Rows are points. Each table stands for the endless flat space through its points: a line for two points, a plane for three, and so on. Write the one point that lies in both, or say that there is none.
(in the rows, 128 means zero)

First:
[[122 147 122]
 [118 161 118]]
Second (2 x 3):
[[125 153 122]
 [127 157 120]]
They share: no point

First (3 x 6):
[[196 121 138 122 128  77]
 [168 153 122 150 140 113]
 [153 164 112 151 138 126]]
Second (2 x 6):
[[153 151 108 132 119 115]
 [157 145 108 146 113 113]]
They share: [151 154 108 125 122 116]

First (3 x 9):
[[117 105 112 130 124 165 128 154 142]
 [129  94 155  87  98 160 136 113 121]
 [129  96 157  85  94 162 128 139 115]]
Second:
[[116 101 135 105 106 164 137 131 137]
 [102 105 139  97  94 168 143 139 145]]
They share: [123  99 133 109 112 162 134 127 133]

First (3 x 14):
[[143 115 130 120 133 112 151 124 137 100 122 170 160 111]
 [147 126 128 129 118 102 161 120 139  94 118 156 156 109]
 [111 122 141 128 148 137 161 146 101 128 104 172 147 122]]
Second (2 x 14):
[[145 139 120 116 128 133 178 133 144 101 122 180 146  89]
 [148 147 114 113 126 141 187 134 149 102 124 186 142  81]]
They share: no point

First:
[[165 157 156 119 171 144 118 156 106 143 120 113 126 121 128 144 106 103
  105 103]
 [176 152 156 122 174 152 114 153 106 154 124 115 130 105 132 145 112 103
   94  97]
 [144 152 140 122 142 132 122 133 138 142  92  95 138 137 116 149 104 135
  126  93]]
Second:
[[145 148 136 110 145 141 130 140 136 157  96 105 126 135 130 143 113 120
  107  76]
 [167 144 148 118 141 139 104 142 120 133 106  77 108 147 110 141 121 104
  123  72]
 [176 162 142 138 143 120 105 121 104 145 121  91 145 117  88 138 109 144
  123 106]]
They share: no point

First, 4 rows:
[[110 159 171 177 120 112  94 142 120 141 136  89  94 129 154 199 104  84
  132  80  95 105 114 132]
 [102 124 155 157 143  76 112  85 134 124  97 114 112  96 147 144 104 105
  132  98 102  85 117 136]
 [103 161 139 164 157 121  85 127 103 170 139 121 130  90 131 161 131 126
   96  98  91 101 129  86]
 [151 161 179 130 159 141 131 105  89 146 121  97 134  78 131 141 117  98
   96 158 133  95 181 104]]
Second (4 x 24):
[[ 97 172 154 112 176 136  89 113  90 185 105 116  95 113 161 130  97  90
  138  86  80 124 100  67]
 [ 94 150 162 172 109  98  89  96 107 158 132  84 140  66 142 181 128 142
  119 118 120  80 118 119]
 [ 93 138 138 170 128  98 107 133 128 155 127 114 149  89 163 186 107 126
  104  98 118  86 142 103]
 [ 92 153 154 149 133 115  94 114 106 171 123 103 131  86 163 169 105 120
  122 100 111  97 119  89]]
They share: no point

First (3 x 24):
[[180 147 144 114 134 103 158 139  65  64 110 171 146 106 149 113 198 116
  168 164 149 176 186 184]
 [162 159 116 146 134 133 108 123  97 100 132 137 130 110 163 127 152 126
  126 134 117 136 152 160]
 [159 141 133 153 129 143 103 107 104  96 124 143 144 119 157 126 146 131
  119 124 125 136 153 146]]
Second (2 x 24):
[[147 165 120 138 149 136  95 118  89  76 101 129 128 136 173 128 126 110
  123 107 131 152 141 127]
 [157 153 126 144 137 136 105 116  95  88 117 139 136 122 163 126 144 122
  125 123 127 144 151 145]]
They share: [162 147 129 147 131 136 110 115  98  94 125 144 140 115 158 125 153 128
 126 131 125 140 156 154]

First:
[[127  67 144 127 144 168 115 124 102  87 131 149 100 113 177 140 119 125
   94  85 122 125 113 160]
 [139  85 132 119 142 156 115 110 106  99 135 141 116 115 163 128 129 133
  102  99 138 137 105 160]]
Second (4 x 24):
[[173  99 128 119 165 170 129 128 134 105 113 110 129 117 193 125 122 118
   93 119 158 179 103 181]
 [170  93 130 133 142 185 122 113 140 100 115 107 126 122 183 139 120 118
   85 117 158 193 100 190]
 [141 119 134  79 161 112 111 114  82 131 147 158 137 101 147  93 142 162
  127 119 152  99  99 139]
 [154 130 147  85 144 132 103 109  96 141 140 146 145 101 147 104 134 167
  115 136 167 125  92 160]]
They share: [145  94 126 115 141 150 115 103 108 105 137 137 124 116 156 122 134 137
 106 106 146 143 101 160]

First, 3 rows:
[[108 123 107 170 105 119 114 156 116  92  99 164  82 152 180 136  86  81
  126 126 140 122 132 128]
 [128 106 115 160  87 103 102 147 136  91  93 144 111 136 181 162  77  75
  142 130 121 135 159 141]
 [116 121 107 158  93 103 114 142 128  98  95 144 108 140 170 160  92  85
  146 118 126 124 154 126]]
Second, 3 rows:
[[ 91 147  63 128  74 111 119 144 127 140  86 154 108 148 127 168 131 102
  134  84 112 105 144 122]
 [104 144  91 152 100 100 136 147 111 113  94 147  95 141 152 152 116  93
  139  96 138 106 138 110]
 [111 143  99 158 107  94 143 151 105 106  95 144  90 136 159 147 112  88
  138  98 147 106 135 108]]
They share: [ 96 144  95 158 105 107 132 138 113 107  99 149  97 149 156 151 113  99
 147 102 137 107 141 104]

First, 3 rows:
[[122 110 143 113 105 121 138 140 182 108 175 134 132 149 100 160  98 141
  100 119 125 103 150 142]
 [119 114 108 113  93  86  96 129 133  87 133  89 102 160 107 144  86 147
  110  97 141 122 157 103]
 [113 122 122 125  93 100 108 143 131  81 157  95 126 146 121 148  98 159
  118 113 113 112 135 133]]
Second (2 x 24):
[[122 123 120 110  87 104  99 159 166  99 157 134  99 148 101 174 119 159
  107 139 153 119 127 133]
 [120 117 126 114  95 106 113 145 160  97 159 120 115 150 105 160 103 151
  107 121 135 113 141 131]]
They share: [119 114 129 116  99 107 120 138 157  96 160 113 123 151 107 153  95 147
 107 112 126 110 148 130]

First:
[[125 144  69  92 122 135  96 103 176 138 116  93 107 148 142 127 112 128
   93 149 140 116 164  88]
 [142 141  88 107  97 147  96 124 175 121 141 104 117 128 141 136  98 135
  106 145 133 138 158 123]
 [102 186 128 152 132 162  96 139 135  86 121  79  97 153 176 151 138 100
  116 105 108 118 158  83]]
Second, 2 rows:
[[132 166 106 123 112 146  95 131 167  94 120  95 114 140 161 133 110 117
  113 121 124 124 153 116]
 [142 168 112 109 122 146  81 141 179  78 104 101 120 152 163 117 114 111
  107 119 138 112 151 124]]
They share: no point

First:
[[125 101  99 103 100 138 150 142 152 108 125 141 135 157 146 108  90 134
  198 117 170 118 143  77]
 [140  97 173 134 184 174 148 110 161 116  66 180 176 119 130 179  94 136
  117  81 129 165 114 121]
 [139 103 151 105 154 166 157 133 148 124  85 178 156 121 138 156  81 123
  145  99 148 138 124 101]
 [108  77 145 170 164 170 114  92 169  76  98 142 166 135 114 151 100 158
  135  73 129 177 124 101]]
Second, 4 rows:
[[158 131 134 131 124 140 156 103 153 104 123 138 134 179 135 134  61 172
  198  86 175 111 105 120]
 [136 119 114 153 136 148 137 114 162  94 114 138 153 163 138 130  93 156
  171 112 158 143 141 106]
 [105  60 125  94 153 147 131 136 164 106  71 175 150 125 126 163 122 126
  148  85 133 156 124 100]
 [130 103 106 103 144 124 124 115 153  88  99 158 106 171 111 166  81 172
  198  74 167 115  97 136]]
They share: [130  97 130 127 138 151 145 121 162 106  99 152 157 147 138 139  99 142
 162  98 149 145 130 100]

First, 2 rows:
[[163 130 119 173 140 139 114 119 123 153 118 102 122 183 128 102  98 111
  152 126 150 131 110  92]
 [149 136 105 161 126 145 122 121 107 137 106 106 124 167 120 100 110 127
  134 126 136 137 102  96]]
Second, 2 rows:
[[139 146  98 163 121 155 131 120 101 127  99 114 119 157 123 102 114 127
  122 122 122 135  94 106]
 [133 158  96 167 121 167 141 104 103 111 111 128 121 167 125 104 124 113
  106 116 120 139  88 116]]
They share: no point

First (4 x 24):
[[138  84 153 157  57 105 150 101 148 152  89 120 137 109 102  86 186 118
  177  91 129 135 180 167]
 [148 112 168 164  86 137 136 134 128 112 107 130 121  74 121  94 169 108
  172  59 138 139 176 159]
 [133 100 124 163  78 109 132 111 147 141  97 141 133 133 112  92 172 108
  156  83 126 146 160 151]
 [157 118 155 153 160 120 146 154  55 146 111 125  43 138 187 108  79  69
  104 101  60 195 102  59]]
Second (2 x 24):
[[140  98 141 163 109 113 140 121 112 152 105 132 100 125 141 102 147 104
  148  95 107 155 141 124]
 [150 102 157 149  97 109 152 127 106 146  93 118  94 127 137  90 131  88
  138  95  91 169 147 114]]
They share: [145 100 149 156 103 111 146 124 109 149  99 125  97 126 139  96 139  96
 143  95  99 162 144 119]

First (3 x 24):
[[142 120 111 123 135 123 123 150  86 107 154 104 154 136 161  95 123 114
  125 144 152 148  97 114]
 [141 122 105 124 136 115 125 145  88 108 162 112 153 130 155  97 126 122
  128 136 157 150 103 123]
 [122 138 101 131 125 107 127 146 104 109 186 154 142 106 127 105 141 158
  137 108 172 150 139 162]]
Second, 2 rows:
[[139 126 122 128 134 129 123 142 108  96 176 146 135 107 168  93 122 143
  147 129 180 150 103 152]
 [107 134 106 128 102 141 127 174  84 120 148 110 163 139 132 101 134 123
  111 145 144 146 127 128]]
They share: no point

First, 3 rows:
[[172 111 120 152  83  99 121 136 146 126 142 146 121 114 110 147 156 162
  142  93 109 114 108 143]
 [157 101 120 124  76  89 104 127 159 147 143 149 121  87  83 142 177 134
  172 110  83 132 119 151]
 [142  91 130 150 105  89  93 130 158 120 136 138 121 116 102 117 160 150
  132 111 115  96 132 155]]
Second (3 x 24):
[[157  98 119 148  99  94 110 139 146 116 130 136 118 116 107 131 149 163
  145 101 119  97 117 145]
 [151 122 125 160  80  85  80 130 167 118 142 169 121  93  93 121 155 140
  108 127  93  89 147 177]
 [153 116 127 158  83  88  88 129 164 122 144 162 122 100  97 125 159 143
  115 119  97  97 139 169]]
They share: [157 101 125 151  94  94 107 133 152 123 139 142 121 115 106 132 158 156
 137 102 112 105 120 149]

First:
[[149 107 142 141 114  71 123 136 120 122  82 123 110 140 137  83 166 127
  142 112 157 128 157  86]
 [139 111 148 131 104  85 119 146 122 120 100 117 100 150 131  93 154 141
  130 112 149 118 147  96]
 [128 101 166 126 111 107 138 163 129 140 103 126  92 173 140 125 148 124
  136 136 157 137 142 116]]
Second (3 x 24):
[[140 127 152 122  89 115 112 169 143 116 123 106  80 151 130 119 134 156
  126 106 151 109 134 108]
 [126 154 174 147  94 103 109 164 170  96 116 121  91 131 156 122 118 185
  101 105 134  97 127 127]
 [132  70 146 114 116  84 140 142  86 151  93 122 103 186 117  91 175 102
  147 137 158 143 156  91]]
They share: [132 109 156 126 103  97 124 155 125 126 107 118  94 161 132 107 148 140
 128 120 149 121 142 106]

First:
[[159  96 146 138 121 126 124 146 111 152  87 147 156 147 127 118 108 123
  124 140 145 162 147 129]
 [158 102 151 146 117 130 132 150 111 145  87 140 154 143 127 116 100 119
  118 135 149 154 150 132]
 [153 106 154 159 111 134 146 159 109 132  94 133 147 139 122 109  88 119
  108 124 160 143 158 137]]
Second (3 x 24):
[[153  95 149 122 113 123 113 181 106 152  75 149 130 151 120 113 121 134
  143 143 143 136 161 122]
 [152  96 146 113 112 120 107 189 105 154  68 149 126 152 123 117 128 140
  151 147 139 130 169 119]
 [148 112 126 137 120 104 135 125 129 114 108 129 174 160 115 125  64 124
  107 103 171 174 153 159]]
They share: no point

First (3 x 24):
[[168 128 126 103 133 117 139 174  81  95 112 141 124 149 107 112 155 137
   85 129  97 110 131  84]
 [135 116 126 151 184 120  73 138 138 119  79  81  82 176 122 106 155 113
  127 159  88  92 134 135]
 [141 126 130 133 164 112 103 146 114 117  93 105  98 170 112 112 149 117
  107 147  86  92 138 111]]
Second:
[[173 115 122 157 177 124 108 180 146  73 108 102  98 173 115 112 170 148
  117 152 103  87 135 102]
 [153  95 140 159 163 146  84 150 130  79 108 130 138 179 119 112 186 130
  123 150  99  75 167  90]
 [176 129 166 138 190 171  98 160 123  97  95 129 151 174 108  64 224 134
   91 118  83  80 172 111]
 [143 106 129 135 154 127  85 149 106 110  88 124 128 162 121 110 169 113
  109 146  95  97 149 107]
 [174 141 155 124 187 153 107 167 112 115  82 116 134 160 111  65 208 126
   79 115  82  97 152 124]]
They share: no point

First (4 x 24):
[[162 135 120  97 168  92 163 180 135 155 181  95 194  96 159 140 107 141
  114 184 142  90 146  93]
 [156 164 133 121 121 108 175 138 144 148 179 110 165  92 148 115  94 123
  121 172 133 105 122 107]
 [133 176 163 122  96 125 144 131 133 141 148 129 132 107 114 102  85 124
  128 140 137 103 100  93]
 [141 179 154 132  89 111 154 115 142 158 160 108 147 117 145  97  64 116
  107 168 154  96 116  87]]
Second (4 x 24):
[[146 168 123 117 117 140 151 138 133 133 163 109 152 102 135 125  80 124
  125 127 126  91 109 119]
 [130 140 135 127 109 148 129 156 137 133 169 107 148  72 143 145  72 134
  149 139 118  83 107 117]
 [135 187 132 110 116 117 143 126 117 133 154  99 174 102 136  87 112 147
  128 139 113 135 102 106]
 [147 127 162 125 110 129 146 177 159 139 175 132 132  75 130 165  70 114
  128 163 149  75 111  97]]
They share: no point

First:
[[137 112 114 181 178 138 134 173 114 153 117 133 146  58 175 116 148 179
  112 118  96  80 106  79]
 [105 113  82 118 158 163 115 170 107 150 164  99 115 111 162 105 119 152
  140  96  87 108 122 132]
 [144 105 112 180 179 138 128 173 104 155 116 121 133  58 171 117 141 182
  119 123  83  78 114  81]
 [125 109 132 139 130 138 110 101 171 111 105 115 113 121 112 164 112 131
   91  88  96  95  88 133]
 [104 113  96 102 131 160 106 127 144 125 150  93 101 142 127 135 103 128
  121  83  89 112 110 155]]
Second (6 x 24):
[[ 95 109  62 143 144 154 146 135 128 100 117 150 153 103 174 135 111 146
  141 104 129 100 101 106]
 [103 136  51 113 136 158 102 152 166 103 135 133 116  78 153 154  93 176
   97  89  78  86 114  90]
 [115 124 114 146 159 157 165 159 108 138 139 132 142 100 135 139  89 158
  132 120 131 126 128 114]
 [ 65  97  59 131 121 130 126 106 140 111 117 133 145 100 211 114 148 144
  137  94 116  74  74 121]
 [121 132 112 137 161 154 134 163 130 146 151 116 124  95 130 133 102 166
  113  99 105 116 131 117]
 [ 85 122 115 132 134  99  95 110 160 157 143  91  92  55 154 130 122 196
  102  74  78  80 119 129]]
They share: [108 123  94 129 151 157 127 156 134 140 149 117 133 110 159 116 130 149
 116  95 104 103 108 122]

First, 4 rows:
[[141 112 109 148 119 145 142 140 170 154 164 149  99 146 131 138 150 110
  153 140 166 155 120 160]
 [149 129 153 166 146 151 116 183 159 164 169 193 127 134 107 123 129 135
  175 165 154 110  85 151]
 [154 109 128 144 148 153 126 153 139 144 159 154 127 151 106 118 122 134
  173 164 129 144  99 127]
 [170  88  91 124 168 156 134 124 117 114 124 125 118 138 125 128 114 141
  146 181 105 151  96 107]]
Second:
[[147 112 118 156 133 153 131 143 159 129 152 150  89 133 129 153 106 128
  165 177 131 130  95 161]
 [170  72 100 100 155 157 149 141 131 152 165 158 122 144 132 104 173 151
  152 163 141 151  91 145]
 [164 104 119 145 138 165 141 129 144 153 143 143 108 123 134 138 136 127
  139 151 155 158 102 151]
 [162  73 112 105 154 156 140 155 135 135 179 168 110 151 123 111 142 164
  183 192 113 127  74 158]]
They share: [152 105  99 142 137 148 140 135 156 140 145 145 100 134 137 141 141 120
 142 156 151 146 109 148]

First:
[[ 81 121 122 116 154 117 124  91  90 128 168  99 133 148 102 152 143  87
  150 136 163 137 131 121]
 [ 98 166 116  82 127 136  82 119 112  91 133 136 151 135 135 143 172  86
   87 126 100 118 104 117]
 [108 129 128 149 125 113 142  61 110 119 175 103 157 154 135 183 135  91
  140 169 164  97  98 111]
 [103 140  88 147 120  56 134  93 124 134 206 124 143 135 190 150 140 126
  127 161 113  80  45 103]
 [ 68 147  99  51 163 110  75 167  88 124 143 112 119 116 113  94 164 100
  112  94  99 153 128 125]]
Second, 5 rows:
[[136 100 113 119 110 103 120 101  82 111 164  90 162 158 156 128 117  83
  115 158 139 133 108 105]
 [117 136 115  96 137 111 113 118  82 112 195 123 184 154 157 163 107 114
  107 161 149 140 110 112]
 [103 129 105 144 152  81 105  95  94 125 168 112 160 173 157 140 141 121
  124 192 108 117  90 116]
 [125 129 127  76 134 107 115 127  70 101 206 128 204 159 161 168  91 115
  102 158 166 159 118 112]
 [ 97 165 111  94 161 113 106 124  89 119 209 144 189 152 156 183 112 138
  106 169 143 134 105 118]]
They share: no point

First (5 x 24):
[[159 133 119 108 133 104 120 115 125  99  99  99 111 144 128 146 130 144
  168 117 164 113 101 103]
 [191 101  99 146 175 152 122  97 127 149 127 133 113 142  98 168 118 142
  160 111 180  75 135 153]
 [123 174  96  89 113  88  96 140 163  74  78 116 135 113 134 109 148 138
  131  86 145 132 108  62]
 [176 138  60 124 153 133 127 124 146 164 116 145 138 136 105 114 132 134
  127  83 146  74 147 119]
 [121 158 100  89 118  91 106 132 145  70  80 118 137 123 148 106 165 155
  152  85 149 143  96  60]]
Second:
[[119 138 101 118 133 135 103 124 151  95 124  98 126 122 133 147 108 173
  189 124 140 129 115  86]
 [110 139  97 124 130 137 103 115 155  91 131  92 130 118 131 149 101 176
  195 131 131 133 123  91]
 [152 145  73 130 124  95 139  73 137 115 113 104 142 136 107 119 131 128
  147 113 125 103 153 139]]
They share: [158 139  97 109 136 110 121 121 134 115 101 116 124 139 125 128 137 143
 153 101 155 106 114 100]

First, 3 rows:
[[139 135  81 164 103 122 131 126 134 118 133  97 130  97 133 124 176 165
  129 152 151  78 112 169]
 [127 116 103 147 132 108 171 158 141 150 110  97 111  85  89 118 147 172
  117 173 124  99  92 171]
 [147 136  79 167 104 120 139 126 137 118 130  93 139  89 125 122 179 172
  133 153 156  75 112 175]]
Second:
[[107 109 115 142  79 128 129 156  92 130 135  87  64 117 121 124 148 137
  123 146 101  88  66 169]
 [112 112 111 144  87 111 131 153 103 105 127 102  87 126 145 112 144 147
  130 155 109  96  83 174]
 [122 122  91 164 127 136 136 148 133 150 137  97  92  86 110 142 164 142
  105 170 134  91 103 139]
 [ 86 132 106 105  97  90 116 119 135 122 112 131 111 166 168  97 135 174
  120 131 107 106 104 184]]
They share: [113 123  97 148 115 120 131 142 130 134 129 107  98 111 131 126 154 151
 113 160 125  96 102 155]

First:
[[109 139  95 126 147 147 166 115 103 111 142 116 109 144 118  51 115 105
  128 123 144 146 101 110]
 [134 150 158 130 154 122 162  94 125 112 194 102 164 180 103  94  97  99
  135  77 146  70 160 152]
 [146 133 175 114 146  87 147 103 137  98 162 104 189 144  97 136 165 147
  128  53  86  81 167 128]
 [130 140 145 118 147 114 157 105 126 105 162 108 158 151 107 100 137 125
  129  81 115 101 144 125]
 [ 94 147 116  79 115 112 168 132 166 109 142 144 136 137 149  89 150 119
  131 109  97 107 130 106]]
Second, 3 rows:
[[107 124 116 100 128  95 168 137 139 113 149 130 153 127 104  95 130 117
  110  89 100  94 141 129]
 [121 133 138  98 146 109 151 140 120 108 136 138 141 137 118 113 141 127
  124  79 121  99 123 113]
 [103 121 111  92 131  91 172 146 135 117 151 132 156 122  94  98 123 118
   97  82 100  90 141 131]]
They share: [117 131 130 110 130 105 157 126 138 106 142 130 145 137 122  97 143 119
 132  95 107 101 135 121]

First:
[[114 125 117 120 146 164 105 103 126 124  88 109 135 175 117 180  60 135
  140  94 168 102 170 111]
 [106 101 117 120 110 148 137 135 102 144 124 105  91 155 113 152 112 123
  148 118 156 110 150 111]
 [ 87  99  82 140 132 180 148 106  95 139 127  93 104 140 106 138 103 107
  142 140 190  84 140  81]]
Second (2 x 24):
[[104 105 112 119 116 155 122 130 115 135 122 112 107 161 113 163  99 132
  140 119 153 115 147 109]
 [100 103 107 118 113 158 115 133 122 131 129 118 112 162 112 167  99 138
  134 126 147 122 139 107]]
They share: [108 107 117 120 119 152 129 127 108 139 115 106 102 160 114 159  99 126
 146 112 159 108 155 111]

First, 2 rows:
[[174 155 117  86 114 154  99 115 134 133  99 105 102 144 134 117 150 132
  110 137 171 154 128 103]
 [144 165  72 116  84 174 139 150 134 133 129 120 132 144 139  77 120 152
  140 137 136 134 108  83]]
Second (5 x 24):
[[166 151 127  99  82 170 128 121 106 127  87 126 123 147 140 113 174 156
   94 143 174 172  85  82]
 [167 167 103  92  74 157 116 124 104 112  98 136 126 132 139 117 175 137
   88 158 186 153  79  88]
 [182 192  83  78  68 125 109 122 106  88 114 145 120 117 140 101 166 125
   87 149 179 143  83  86]
 [141 134 103 114 124 193 114 130 152 165 119 101 111 154 135 110 115 139
  137 142 153 142 140 119]
 [155 173  59  95 114 153  95 140 156 132 136 103 111 133 131  99 111 113
  142 148 155 109 144 111]]
They share: [162 159  99  98 102 162 115 129 134 133 111 111 114 144 136 101 138 140
 122 137 157 146 120  95]

First, 5 rows:
[[101 143 133 154  91 133  62 116 136  87  88 114 148 137 132  74 123 140
  115 144 101 139 148 145]
 [125 136 111 115 122 148  86 144 160 117 108 114 122 156 178 102 138 102
  119 146 107 142 110 171]
 [137 128 114 119 138 167  86 163 185 125  96 125 104 142 204 113 131  84
  113 170 122 146 112 181]
 [111 122 127 120 127 138 112 149 138 110 133  89 154 146 156 110 109 121
   93 147 117  96 120 134]
 [ 89 115 108 138 119 132  94 159 141 123 104 105 134 127 142 113 132 110
  125 144  84 115 122 123]]
Second (6 x 24):
[[114 111  96 133 114  99 112 160 154 133 127 122 122 178 157 113 140  72
  133 143  78  73  92 176]
 [146  83 126  88 126 133 140 160 127 106  78 122 145 125 168  83 141 104
  111 151  83 135 112 129]
 [118  84  86 127 115 104 111 121 128 109 101 117 166 165 159  91 113 122
  152 129  79 100  70 150]
 [100 124  70 111 134 131 104 150 141 106 148  99 133 153 167 115 146  98
  135 123  93 118  74 144]
 [ 82 135  66 127 130 142  75 120 135 113 143  79 155 165 158 120 119 139
  151 106 106 131  70 139]
 [137  99  90  92 147 145 147 191 124  91 112 108 119 128 161 100 169  75
  125 127 102 137  94 128]]
They share: [109 125 104 112 125 136 102 153 145 125 122 101 132 153 162 113 138 104
 121 136  94 121 104 147]

First (4 x 24):
[[122 129 152 140 150  90 134 147 152  99 134 100  95 106 157 103 118 142
  120 156 142  93 156 103]
 [144  75 160 151 145 140 122 173 128  95 134 110 117 118 153  80 102  89
  165 151 114  75 120  76]
 [126 135 134 155 149  84 142 151 136 107 120  86 111 102 147  94 102 141
  117 137 140  79 144 100]
 [135  72 188 122 155 144 115 163 166  80 156 137  81 120 174 100 135  99
  165 185 119 106 147  91]]
Second:
[[142 122 167 128 165 118 146 148 164  82 150 119  77 100 166 104 116 133
  136 176 135 104 146  95]
 [121  81 138 164 155 110  95 174 150 126 124  86 105 128 163  87 107 104
  153 128 127  77 140  95]
 [156 119 156 117 150 106 141 161 182  83 137 102  80 116 181  98 109 122
  116 182 136  83 124  95]]
They share: no point
